Every row gives one point. The last column is the point's height on a tilted bowl or saddle (a function of degree 2), plus a little noise. Count its main directions that bend up, bend down and stay straight.

Points (12 x 3):
[[ 2.6 -1.2  2.4]
 [ 1.0  2.8  4.5]
 [-1.7  1.9  3.0]
 [-1.0  2.7  4.1]
 [ 2.7 -0.9  2.4]
 [-3.4 -6.0 -4.0]
 [-1.0  0.8  3.1]
 [ 2.6 -5.5  0.1]
 [-2.8  3.1  2.7]
 [-3.7  1.8  0.7]
 [ 6.4 -0.3 -1.9]
 [ 2.5  1.7  3.4]]
Directions: 0 up, 1 down, 1 straight

Points, 11 rows:
[[-3.3 -2.7 -1.5]
 [ 1.2  0.5 -0.5]
 [-3.8 -1.7 -1.6]
 [-5.7  2.8 -5.6]
 [-2.7 -2.5 -1.0]
 [ 5.4  2.0 -4.1]
 [-1.2 -2.8 -0.6]
 [-4.3 -0.2 -2.3]
 [ 0.9  6.1 -6.0]
 [-1.0  1.4 -0.9]
 [-0.3  0.0 -0.3]]
Directions: 0 up, 2 down, 0 straight

Points, 16 rows:
[[-2.1  0.9 -2.7  0.0]
 [ 4.7  3.6 -1.4 -4.2]
 [-0.9  3.3 -0.6 -0.3]
 [-1.0 -1.2  2.7 -1.4]
 [ 1.0  4.5 -3.4 -3.1]
 [-1.9 -9.6  0.6  1.2]
 [-0.8 -1.4  0.3 -0.1]
 [ 1.7  1.9 -2.9 -2.7]
 [-4.1  2.6  2.5 -1.4]
 [ 4.2 -0.2  2.0 -4.6]
 [-2.8 -4.2  4.5 -3.8]
 [-5.4 -1.4 -1.7  1.7]
 [ 4.9  0.7  3.6 -4.7]
 [ 4.1 -0.4 -0.7 -4.8]
 [ 2.3  0.0 -0.5 -2.4]
 [ 3.2 -0.2  0.1 -3.4]]
Directions: 1 up, 2 down, 0 straight

Points:
[[-2.4  4.7 -7.0 -2.8]
 [-1.5  0.9  3.4  2.0]
 [ 0.8 -2.5  4.6 -1.6]
 [-1.6  0.3 -0.4  2.6]
 [-1.2  0.2  0.3  2.4]
 [ 3.3  3.5 -0.1 -3.8]
 [ 3.0 -2.7 -1.5  5.0]
 [-2.3  1.4 -7.0 -0.1]
 [ 2.2  3.4 -3.5 -2.8]
 [ 3.3 -1.3 -2.4  3.2]
 [ 2.8  3.5 -2.0 -3.2]
 [-1.1  4.6  3.5  4.9]
 [ 0.6 -0.6 -5.4  3.5]
 [ 0.0  4.5 -1.5  0.3]
 [ 1.5  2.9  2.6 -0.7]]
Directions: 1 up, 2 down, 0 straight

Points:
[[ 1.8  2.8 -0.7  1.6  1.5]
 [ 3.6  0.5 -0.1 -3.5  2.8]
 [-0.3  0.6  2.0 -2.2 -0.1]
 [ 3.1 -1.3  1.6  3.1  1.5]
 [-0.6  4.7  8.1 -6.3  3.6]
 [-1.8  2.4 -2.8  2.4  3.0]
 [ 1.9  0.7 -5.7  3.8  4.5]
 [ 3.1 -5.6 -6.7 -2.7  7.5]
 [ 1.2 -1.4 -2.0 -2.3  2.0]
 [-3.6  0.5 -3.2  1.7  3.5]
 [-4.1 -2.2 -3.6 -2.0  3.6]
 [ 1.0  1.2 -3.9  1.7  3.0]
 [-5.8 -2.8 -2.3  1.4  3.3]
 [-1.6 -1.2  4.5 -0.3 -1.7]
 [-1.4 -1.3  3.6 -0.9 -1.5]
 [-3.7  0.0 -1.3  3.8  2.6]
 [-4.4  2.0 -0.2  3.3  2.8]
 [ 0.3 -2.6 -0.8 -4.2  1.4]
 [-2.3  1.2  0.4 -4.3  1.7]
 [ 0.6  0.4 -3.4  0.4  2.6]
 [ 2.4 -3.4 -0.7  0.5  1.5]
 [-3.5 -5.6 -1.4  5.7  4.0]
 [ 1.8 -1.0  4.4 -2.5 -0.1]
 [ 3.8 -0.7  1.5 -5.0  3.1]
 [-4.7  0.2  0.3 -1.2  1.0]
 [ 4.2  0.1  0.1  5.1  3.0]]
Directions: 3 up, 0 down, 1 straight

Points:
[[-1.1  4.0  0.5  5.0  4.3]
 [ 6.0  0.2 -0.6 -4.2 -5.7]
 [ 4.5 -1.4 -4.0  6.5  4.1]
 [ 0.1  3.1 -2.3  0.5  1.7]
 [ 0.7  0.1  2.8  4.5  1.0]
 [ 2.4  0.8 -6.2 -3.0 -0.8]
 [ 0.5  1.0  2.3  5.3  2.2]
 [ 0.6  3.2 -4.2  6.3  5.8]
 [ 3.4  1.6  1.5  1.9 -0.1]
 [ 1.5  0.4 -1.8  4.4  2.3]
 [-2.3 -4.4 -3.4 -3.3 -2.0]
 [-3.5 -3.5  0.6  2.2 -1.4]
 [-1.5 -0.6  2.3 -4.0 -2.1]
 [ 0.6 -3.6  1.3  1.8 -1.9]
 [ 2.7 -2.5 -3.4  0.6 -1.1]
 [ 2.3 -2.5 -2.5  2.2 -0.5]
 [-0.8 -1.1 -2.6 -4.6 -1.9]
 [ 4.6  0.5  1.8 -2.3 -4.5]
 [ 0.1 -3.8 -1.9 -0.8 -2.1]
 [ 1.2 -4.5  2.3  1.4 -3.0]
 [ 3.6  3.3 -4.7  4.1  5.1]
 [-1.7  1.9 -2.5  0.8  0.4]]
Directions: 2 up, 1 down, 1 straight

Points (40 x 7):
[[  0.6   2.2  -4.3   1.2   5.0  -4.3   1.1]
 [  3.6   3.8   2.2   1.1   3.3   1.9   3.0]
 [ -3.0   3.0  -1.8   4.8   4.5   2.4   3.5]
 [  1.0  -2.2   2.0   2.3   0.6   2.1   1.6]
 [ -1.6  -2.1  -1.6  -0.9   3.6   5.7   3.5]
 [ -2.3  -0.5  -0.7   0.9   1.9  -7.8   1.9]
 [ -1.3   2.8   1.2  -3.1  -2.1  -2.4   2.0]
 [ -1.2  -2.4  -1.7  -1.6   3.3   2.8   1.8]
 [  3.0  -0.3   2.2   0.5  -1.6  -0.9   1.3]
 [ -3.2  -3.7   5.0  -1.0   0.0   3.6   4.6]
 [ -1.6   0.8  -0.6   4.7   0.0  -0.9   0.9]
 [  5.4   0.9  -1.1  -0.4  -3.0  -3.7   1.4]
 [ -1.6   1.2   1.4  -3.8  -1.6   0.0   2.3]
 [ -6.3   0.5  -1.6  -3.7   2.1   5.8   5.9]
 [ -0.7   1.3   4.5  -0.3   2.0  -3.0   2.5]
 [  1.7  -6.1  -1.5   1.4  -2.1  -0.7   1.3]
 [  2.6  -2.0  -0.4   2.0  -1.3   4.7   2.2]
 [ -0.7   2.7  -1.2  -2.7   2.8  -0.7   1.2]
 [ -2.9  -2.8   2.0   3.3   0.9   1.7   2.3]
 [ -3.8   2.3   0.3  -4.0  -1.4   4.1   4.3]
 [  0.7  -2.3   4.5   0.3   0.1   0.2   2.4]
 [  2.4  -0.6   2.0  -0.2   1.8   2.0   1.7]
 [ -3.9  -4.3  -1.9  -4.5  -1.8  -1.8   2.7]
 [  0.3   4.0  -7.1   1.6   0.4  -4.4   1.0]
 [ -4.1   1.2  -4.3  -6.7   8.8  -5.0   6.3]
 [ -1.0  -3.7   2.2  -1.3   0.7   4.2   3.1]
 [  1.7   0.5   2.7  -1.9   1.7  -9.1   4.3]
 [  4.0  -5.0  -1.8   0.6   0.6  -6.0   1.9]
 [  2.8  -1.5   1.7  -4.3   3.9  -0.6   2.8]
 [ -0.5  -4.9  -1.1   1.1  -1.5  -2.0   0.7]
 [  1.3  -1.1   3.0  -2.0  -0.3   3.6   3.0]
 [  1.2   1.7   0.9  -3.0  -2.0  -0.6   1.6]
 [  0.5  -1.3   0.1   0.8  -1.6  -1.8   0.2]
 [  0.7   5.9   0.5   2.0  -3.3   0.0   2.4]
 [ -2.5   0.0  -0.9  -1.2   5.2   1.1   1.9]
 [  0.5  -4.0   2.0   3.6   3.0  -2.1   2.1]
 [ -0.3  -1.4   0.5   5.2  -2.4   2.1   2.0]
 [ -7.0   0.7   2.8   1.6  -0.8  -5.3   3.9]
 [ -5.7  -1.7  -1.3   2.6  -2.2   2.5   2.6]
 [  2.6 -10.5   3.7  -0.2  -1.4   3.6   7.1]]
Directions: 6 up, 0 down, 0 straight
